Each row of a before or after table is a point. The points were changed in one or more steps. Then noise was added and the rows were shuffled. The steps act on how far a point lies along the listed directions, d1 being the first. What was done? A step turns or swaps two directions, mirrors them in a line or flattens them onto one, adds a multiple of one to another, or multiplies one. Angles are multiples of 10 degrees, from the lower direction toward the higher: turns from -170 to 170, lines from 10 to 170 but not 90. Use the fewest steps. Two steps may share a direction if one is a turn and the other turns, adds or multiplies; they go together, in the order done. Otherwise the lowest direction goes first.

Directions:
(1): [-0.19 -0.45]
(2): [ 0.45 -0.19]
Before (14 x 2):
[[ 0.60  0.31]
 [-0.44  0.01]
 [-0.42 -0.17]
 [ 0.54  0.26]
 [-0.27 -0.53]
 [-0.51 -0.07]
 [-0.36 -0.20]
 [-0.69  0.05]
 [ 0.47  0.46]
 [-0.63 -0.14]
 [ 0.09  0.54]
 [ 0.20  0.54]
 [ 0.75 -0.03]
 [ 0.09  0.32]]
After (14 x 2):
[[ 0.02 -0.58]
 [ 0.02  0.03]
 [ 0.03  0.27]
 [ 0.00  0.61]
 [ 0.07 -0.04]
 [ 0.03  0.32]
 [ 0.11 -0.10]
 [ 0.07  0.60]
 [ 0.01 -0.06]
 [-0.01 -0.20]
 [ 0.10  0.30]
 [-0.02 -0.22]
 [-0.05 -0.19]
 [ 0.04  0.41]]
Steps: flatten d1 and d2 onto the line at 20 degrees

Directions:
(1): [ 0.65 -0.33 -0.42 -0.01 -0.03  0.12]
(2): [-0.39  0.06 -0.57 -0.35 -0.26  0.20]
Before (9 x 6):
[[ 0.48 -0.10  0.03  0.29 -0.07 -0.04]
 [ 0.82 -0.47  0.16  0.11  0.10 -0.09]
 [ 0.35 -0.27 -0.53 -0.18  0.05  0.06]
 [ 0.33 -0.09 -0.73 -0.39 -0.05  0.22]
 [ 0.05  0.14 -0.58 -0.33 -0.09  0.14]
 [-1.10  0.48  0.21 -0.22  0.00 -0.18]
 [ 0.16  0.15  0.75  0.20  0.19 -0.41]
 [-0.14 -0.20 -0.41 -0.23 -0.22 -0.06]
 [ 0.39 -0.09 -0.57 -0.22 -0.27  0.12]]
After (9 x 6):
[[-0.60  0.44  0.21 -0.16 -0.17 -0.10]
 [-0.43 -0.10 -0.54 -0.54 -0.35  0.19]
 [ 0.61 -0.27 -0.56 -0.23 -0.17  0.03]
 [-0.35  0.02  0.33  0.03 -0.01 -0.28]
 [-0.30  0.45  0.36 -0.04  0.16 -0.13]
 [ 0.84 -0.24  0.53  0.43  0.44 -0.34]
 [-0.19  0.08 -0.40 -0.06 -0.33  0.12]
 [-0.67  0.50  0.34 -0.20  0.14 -0.11]
 [-0.65  0.22  0.02 -0.19  0.04 -0.10]]
Steps: turn d1 and d2 by 130 degrees

Directions:
(1): [-0.15 -0.11 -0.01 -0.48  0.82  0.11 -0.16  0.20  0.52 -0.13 -0.11]
(2): [ 0.53 -0.09  0.41  0.24  0.43 -0.31  0.68 -0.24  0.02 -0.04 -0.05]
(3): [-0.27  0.61  0.27  0.19  0.16  0.54 -0.04 -0.62  0.03 -0.27 -0.01]
(4): [-0.28  0.22 -0.56  0.09  0.37 -0.14  0.35  0.17 -0.43 -0.31  0.54]
(5): [ 0.15 -0.13 -0.03  0.59 -0.13  0.52  0.16  0.46  0.53 -0.16  0.31]
(6): [-0.51  0.05  0.61  0.45  0.22 -0.25 -0.19  0.49 -0.27  0.07 -0.14]
Before (11 x 11):
[[-0.13  0.44 -0.29 -0.45  0.58 -0.31  0.50 -0.40 -0.62 -0.30  0.27]
 [ 0.55 -0.25 -0.27 -0.27 -0.06 -0.11  0.29  0.05  0.07  0.09  0.13]
 [-0.15  0.20  0.21  0.46 -0.88  0.05 -0.18 -0.49 -0.82 -0.07  0.03]
 [ 0.41 -0.07 -0.58 -0.38 -0.30 -0.15 -0.17  0.02 -0.13  0.05  0.64]
 [-0.12 -0.08  0.41  0.65 -0.91 -0.24 -0.17  0.26 -0.76  0.47 -0.21]
 [ 0.31 -0.27 -0.43 -0.26 -0.60  0.26  0.01 -0.15  0.11  0.04  0.15]
 [-0.54  0.29 -0.41  0.29  0.04 -0.13  0.14 -0.11 -0.53 -0.40  0.40]
 [-0.35 -0.22  0.16  0.18 -0.70  0.07 -0.57  0.03 -0.17  0.17 -0.29]
 [ 0.13  0.10 -0.53 -0.10  0.56 -0.15  0.69 -0.01 -0.25 -0.31  0.51]
 [ 0.45  0.22  0.57  0.76 -0.57  0.43 -0.05 -0.18  0.17  0.22 -0.14]
 [ 0.44 -0.61 -0.44 -0.13 -0.40  0.03  0.21  0.09  0.32  0.07 -0.07]]
After (11 x 11):
[[ 0.33 -0.70 -0.03 -0.19 -0.25 -0.04  0.02  0.16  0.38  0.25 -0.34]
 [-0.21 -0.06 -0.76 -0.25 -0.34  0.02 -0.27 -0.27 -0.27 -0.08  0.16]
 [-0.74  0.06  0.48  0.43  0.04 -0.20 -0.28  0.09 -0.47 -0.13 -0.11]
 [-0.23  0.10 -0.06 -0.13 -0.35 -0.07 -0.21 -0.70 -0.89 -0.20 -0.01]
 [ 0.41 -0.35  0.29 -0.15 -0.06 -0.14  0.06  0.20  0.12  0.26 -0.22]
 [-0.23  0.29  0.89  0.30  0.04 -0.25  0.07 -0.03 -0.47  0.11 -0.31]
 [ 0.15 -0.37  0.21 -0.28 -0.47  0.15 -0.32  0.00  0.23  0.32 -0.25]
 [ 0.49  0.34 -0.33 -0.19  0.10  0.29  0.16 -0.56  0.05 -0.10  0.18]
 [ 0.20 -0.14  0.45 -0.19 -0.36 -0.27 -0.74  0.32  0.09  0.40  0.02]
 [-0.14 -0.10  0.94  0.49  0.29 -0.20 -0.01  0.40 -0.03  0.15 -0.34]
 [-0.01  0.14 -0.76 -0.27 -0.20 -0.33  0.17 -0.23 -0.91  0.08  0.22]]
Steps: flatten d1 and d5 onto the line at 50 degrees; swap d4 and d6

Directions:
(1): [ 0.12 -0.22  0.16 -0.02  0.11 -0.17 -0.60 -0.30  0.13 -0.48  0.29  0.20
 -0.24 -0.33  0.35 -0.52 -0.41 -0.70]
(2): [ 0.08  0.00 -0.21 -0.32 -0.19 -0.03 -0.17  0.43  0.18  0.02  0.67 -0.49
  0.09  0.03  0.47  0.82  0.03 -0.36]
(3): [ 0.64 -0.04  0.07  0.48  0.13  0.51  0.15  0.10 -0.37 -0.37  0.30  0.08
  0.74  0.07 -0.08 -0.13  0.41 -0.30]
(4): [ 0.04  0.31 -0.04 -0.06  0.55 -0.22 -0.04  0.22 -0.40  0.01  0.48  0.02
 -0.45 -0.48 -0.88  0.18  0.06 -0.13]
(5): [-0.62  0.15 -0.08  0.57  0.12  0.01  0.27 -0.43 -0.26  0.02  0.48 -0.22
  0.40 -0.11  0.11  0.12 -0.76  0.19]
(6): [ 0.52 -0.47 -0.18 -0.21 -0.67  0.12  0.12 -0.43 -0.43  0.03  0.20 -0.56
 -0.34  0.14 -0.37 -0.17 -0.28  0.14]
Before (12 x 18):
[[ 0.32 -0.16 -0.01  0.13 -0.15  0.02 -0.31  0.45  0.26 -0.29  0.79 -0.11
   0.58 -0.05  0.80  0.53  0.37 -0.81]
 [ 0.39 -0.39  0.15 -0.33 -0.41  0.01 -0.54 -0.10  0.20 -0.47  0.11  0.09
  -0.31  0.00  0.32 -0.02 -0.01 -0.55]
 [ 0.87 -0.38 -0.14 -0.10 -0.33  0.37 -0.50  0.05 -0.14 -0.52  0.24 -0.01
   0.11 -0.14  0.17 -0.01  0.22 -0.58]
 [-0.18  0.08  0.14 -0.05  0.08  0.07 -0.28  0.17  0.21 -0.07  0.20 -0.03
   0.27  0.15  0.31  0.19  0.24 -0.23]
 [ 0.35 -0.06 -0.04  0.14 -0.25  0.32 -0.01  0.28  0.06 -0.15 -0.14  0.22
   0.16  0.21  0.40 -0.15  0.07 -0.15]
 [-0.70  0.06 -0.17  0.32 -0.09 -0.01  0.35 -0.30 -0.05  0.40  0.14 -0.01
   0.78  0.29  0.95  0.11 -0.45  0.20]
 [ 0.25 -0.02 -0.02 -0.32  0.07  0.04 -0.28 -0.11 -0.18 -0.28  0.51 -0.09
  -0.39 -0.03  0.05 -0.27 -0.12 -0.53]
 [-0.39 -0.30 -0.11  0.43 -0.46  0.10  0.35 -0.71 -0.17  0.11 -0.01 -0.38
   0.15  0.00  0.24 -0.38 -0.84  0.43]
 [ 0.58 -0.28  0.21  0.12  0.46  0.05 -0.56 -0.05 -0.16 -0.56  0.18  0.25
  -0.12 -0.48 -0.09 -0.81 -0.13 -0.89]
 [ 0.41 -0.56  0.23  0.05 -0.23  0.16 -0.61 -0.45  0.12 -0.57  0.40  0.06
  -0.44 -0.20  0.21 -0.64 -0.42 -0.81]
 [-0.76 -0.01 -0.15  0.56 -0.30 -0.19  0.01 -0.32  0.40  0.00 -0.31 -0.08
   0.28  0.05  0.69 -0.14 -0.72  0.30]
 [ 0.57 -0.01  0.22 -0.10  0.14 -0.15 -0.26  0.29 -0.30 -0.43  0.35  0.22
  -0.47 -0.45  0.00 -0.10  0.06 -0.56]]
After (12 x 18):
[[-0.28  0.15  0.11 -0.24  0.10 -0.13 -0.33  0.21  0.25  0.05  0.13 -0.06
  -0.04  0.09  0.22  0.25  0.21 -0.14]
 [ 0.37 -0.22 -0.02 -0.44 -0.33  0.22  0.20  0.49  0.34  0.42 -1.07 -0.06
   0.02  0.50  0.12 -0.05  0.72  0.38]
 [ 0.44 -0.11  0.09 -0.12 -0.53  0.23  0.32  0.49 -0.01  0.08 -0.35 -0.04
   0.12  0.34  0.48  0.31  0.46  0.19]
 [ 0.02  0.16 -0.06  0.05  0.48 -0.52 -0.49  0.24  0.01 -0.21 -0.10  0.36
  -0.74 -0.64 -0.61 -0.39  0.00 -0.33]
 [ 0.56 -0.31  0.02 -0.59 -0.51  0.26  0.08  0.43  0.28  0.28 -0.54 -0.10
  -0.68  0.38 -0.41  0.19  0.75  0.23]
 [ 0.21 -0.05 -0.07 -0.47 -0.41  0.00  0.06  0.37  0.04  0.12 -0.06 -0.17
  -0.32  0.18 -0.31  0.68  0.49  0.18]
 [-0.26  0.22 -0.19 -0.18 -0.19 -0.11  0.06  0.27  0.14  0.27 -0.12  0.08
  -0.42  0.05  0.10  0.22 -0.27  0.23]
 [-0.17 -0.15 -0.07 -0.56 -0.37 -0.52 -0.42  0.52  0.78  0.20  0.15 -0.16
  -0.28  0.00  0.81  0.71  0.29 -0.39]
 [-0.26  0.07  0.01 -0.41  0.52 -0.65 -0.56 -0.12 -0.03  0.09  0.26  0.54
  -0.62 -0.55  0.08 -0.46 -0.29 -0.60]
 [ 0.31 -0.29  0.05 -0.17 -0.02 -0.21 -0.27 -0.31 -0.21 -0.12 -0.10  0.04
  -0.83 -0.50 -0.60 -0.82 -0.26 -0.15]
 [ 0.42 -0.03 -0.12 -0.50 -0.28  0.29  0.10  0.20 -0.04  0.03 -0.06 -0.18
  -0.13  0.46  0.11  0.01  0.50 -0.04]
 [ 0.11 -0.25 -0.37 -0.57 -0.76  0.07 -0.12  0.20  0.26  0.26 -0.38 -0.34
  -0.23  0.24  0.27  0.64  0.13  0.35]]
Steps: turn d2 and d5 by 20 degrees; turn d1 and d5 by -110 degrees; turn d3 and d4 by -130 degrees

Directions:
(1): [-0.12  0.44  0.11  0.07 -0.36 -0.10  0.04  0.60  0.37 -0.26 -0.59 -0.03
 -0.33 -0.49 -0.37 -0.53  0.61  0.20  0.11 -0.29 -0.35  0.48 -0.18 -0.13
  0.63  0.10 -0.01 -0.46 -0.28 -0.18 -0.13  0.37]
(2): [ 0.96  0.67  0.43  0.19 -0.29 -0.50 -0.15 -0.38 -0.02 -0.08  0.28  0.01
  0.45 -0.16 -0.04 -0.05  0.57 -0.46  0.08  0.20 -0.39  0.08 -0.30  0.15
 -0.49  0.34 -0.13  0.00  0.10  0.28 -0.24 -0.24]
(3): [-0.02  0.16  0.01  0.46  0.14 -0.55  0.11 -0.42 -0.03  0.49  0.00 -0.54
 -0.19  0.48 -0.15 -0.64 -0.58 -0.37  0.48  0.23  0.01  0.70  0.42 -0.02
  0.13  0.15  0.03  0.03 -0.23 -0.55  0.18  0.01]
Before (10 x 32):
[[ 0.50  0.29  0.31 -0.12 -0.04  0.13 -0.15  0.06  0.12 -0.02  0.00 -0.01
   0.09 -0.10  0.01 -0.05  0.17 -0.20 -0.29 -0.06 -0.28 -0.07 -0.13  0.13
   0.00 -0.11 -0.02  0.05  0.03  0.16 -0.22  0.01]
 [-0.29  0.15 -0.06  0.38  0.04 -0.25  0.02  0.02  0.16  0.22 -0.29 -0.09
  -0.38  0.26 -0.19 -0.52 -0.13  0.00  0.37  0.00 -0.16  0.63  0.13 -0.13
   0.58  0.06  0.07 -0.29 -0.29 -0.37  0.00  0.24]
 [ 0.35  0.74  0.20  0.61 -0.04 -0.51 -0.05  0.00  0.13  0.12 -0.45 -0.50
  -0.11 -0.03 -0.32 -0.80  0.15 -0.21  0.54 -0.03 -0.31  0.74 -0.05 -0.19
   0.41  0.29 -0.04 -0.35 -0.13 -0.32 -0.07  0.18]
 [ 0.10  0.26  0.04  0.10 -0.29 -0.12 -0.06  0.27  0.21 -0.12 -0.21  0.00
  -0.16 -0.22 -0.01 -0.16  0.35  0.22  0.02 -0.08 -0.06  0.17 -0.19 -0.03
   0.31  0.29  0.13 -0.07 -0.15 -0.02 -0.08  0.07]
 [ 0.63  0.59  0.21  0.31 -0.24 -0.45 -0.10 -0.15  0.11  0.08  0.07 -0.16
   0.08 -0.05 -0.18 -0.33  0.09 -0.21  0.21  0.05 -0.22  0.33 -0.15  0.12
  -0.10  0.30 -0.03 -0.16 -0.08  0.09  0.06  0.07]
 [-0.04 -0.15 -0.14  0.16  0.14 -0.19 -0.10 -0.25 -0.35  0.36  0.03 -0.26
  -0.13  0.36 -0.10 -0.21 -0.44 -0.28  0.35  0.38 -0.11  0.16  0.32 -0.09
   0.02 -0.08  0.05  0.10 -0.29 -0.32  0.16 -0.01]
 [-0.12  0.18  0.11 -0.03 -0.06 -0.22 -0.02  0.02  0.10 -0.04 -0.29 -0.22
  -0.22 -0.04  0.01 -0.31 -0.04  0.03  0.16  0.01 -0.14  0.04  0.04 -0.05
   0.14  0.15 -0.07 -0.07 -0.29 -0.23 -0.09  0.21]
 [ 0.57  0.99  0.62  0.42 -0.44 -0.69 -0.05  0.10  0.30 -0.12 -0.47 -0.26
  -0.14 -0.36 -0.47 -0.86  0.82 -0.12  0.49  0.00 -0.77  0.97 -0.14 -0.13
   0.23  0.42 -0.13 -0.39 -0.21 -0.04 -0.11  0.51]
 [-0.79 -0.21 -0.28 -0.49 -0.13  0.46  0.06  1.06  0.29 -0.46 -0.77  0.27
  -0.62 -0.80 -0.35 -0.20  0.36  0.56 -0.17 -0.61  0.03 -0.09 -0.24 -0.19
   0.78 -0.16  0.16 -0.38 -0.28 -0.02 -0.12  0.45]
 [ 0.86  0.57  0.56  0.29 -0.30 -0.58 -0.10 -0.60 -0.13  0.24  0.55 -0.09
   0.63  0.03 -0.03 -0.04  0.22 -0.65  0.07  0.42 -0.35  0.06  0.04  0.01
  -0.68  0.19 -0.09  0.11  0.27  0.09 -0.23 -0.28]]
After (10 x 32):
[[ 0.95  0.86  0.37  0.33 -0.41 -0.61 -0.18 -0.20  0.12 -0.01  0.14 -0.14
   0.21 -0.15 -0.22 -0.36  0.36 -0.30  0.21  0.07 -0.38  0.34 -0.31  0.17
  -0.20  0.43 -0.07 -0.16 -0.04  0.21 -0.05  0.04]
 [ 1.32  1.12  0.87  0.20 -0.75 -0.62 -0.24 -0.24  0.04 -0.21  0.38  0.19
   0.81 -0.55 -0.17 -0.02  1.25 -0.61 -0.08  0.25 -0.76  0.00 -0.49  0.07
  -0.70  0.36 -0.18 -0.15  0.30  0.43 -0.51 -0.22]
 [-0.12  0.15  0.11 -0.02 -0.01 -0.29 -0.01 -0.07  0.08  0.01 -0.25 -0.26
  -0.23  0.07  0.02 -0.32 -0.16 -0.01  0.18  0.03 -0.09  0.05  0.07 -0.07
   0.12  0.13 -0.07 -0.03 -0.28 -0.29 -0.04  0.21]
 [-1.07 -0.92 -0.58  0.00  0.72  0.01  0.24 -0.26 -0.28  0.65 -0.02 -0.46
  -0.64  0.69 -0.04 -0.35 -1.60 -0.10  0.36  0.04  0.71  0.18  0.78 -0.09
   0.26 -0.26  0.28  0.31 -0.25 -0.67  0.43  0.05]
 [ 1.04  1.14  0.73  0.70 -0.29 -1.18 -0.07 -0.65  0.05  0.29  0.03 -0.57
   0.15  0.13 -0.36 -0.93  0.39 -0.62  0.73  0.39 -0.71  1.15  0.06  0.00
  -0.28  0.58 -0.15 -0.10 -0.15 -0.14 -0.01  0.18]
 [-0.43  0.07 -0.09  0.26  0.03 -0.10  0.03  0.17  0.21  0.14 -0.38 -0.06
  -0.45  0.16 -0.21 -0.51 -0.05  0.11  0.31 -0.07 -0.15  0.62  0.07 -0.18
   0.69  0.03  0.08 -0.37 -0.31 -0.36  0.01  0.29]
 [-0.15  0.05 -0.11 -0.12 -0.16  0.18 -0.17  0.50 -0.04 -0.17 -0.44  0.09
  -0.23 -0.37 -0.27 -0.12  0.41  0.17  0.09 -0.01 -0.33  0.01 -0.10 -0.17
   0.41 -0.15  0.02 -0.26 -0.33 -0.07 -0.07  0.25]
 [ 0.19  0.16 -0.01  0.33 -0.08 -0.35 -0.05 -0.22  0.02  0.22  0.07 -0.21
  -0.07  0.24  0.12 -0.24 -0.14 -0.07  0.20  0.20  0.08  0.27  0.08  0.07
   0.06  0.34  0.10  0.15 -0.13 -0.19  0.06 -0.13]
 [ 0.70  0.36  0.34  0.00  0.03 -0.05 -0.18 -0.27  0.00  0.17  0.23 -0.12
   0.16  0.13  0.03 -0.10  0.00 -0.42 -0.17  0.10 -0.27  0.00 -0.04  0.20
  -0.19 -0.02 -0.03  0.15  0.07  0.13 -0.23 -0.13]
 [ 0.55  0.89  0.29  0.64 -0.14 -0.64 -0.10 -0.05  0.14  0.09 -0.42 -0.51
  -0.02 -0.08 -0.33 -0.81  0.28 -0.33  0.53  0.03 -0.37  0.75 -0.15 -0.17
   0.32  0.37 -0.06 -0.32 -0.11 -0.27 -0.15  0.15]]
Steps: swap d1 and d3; multiply d2 by 1.6
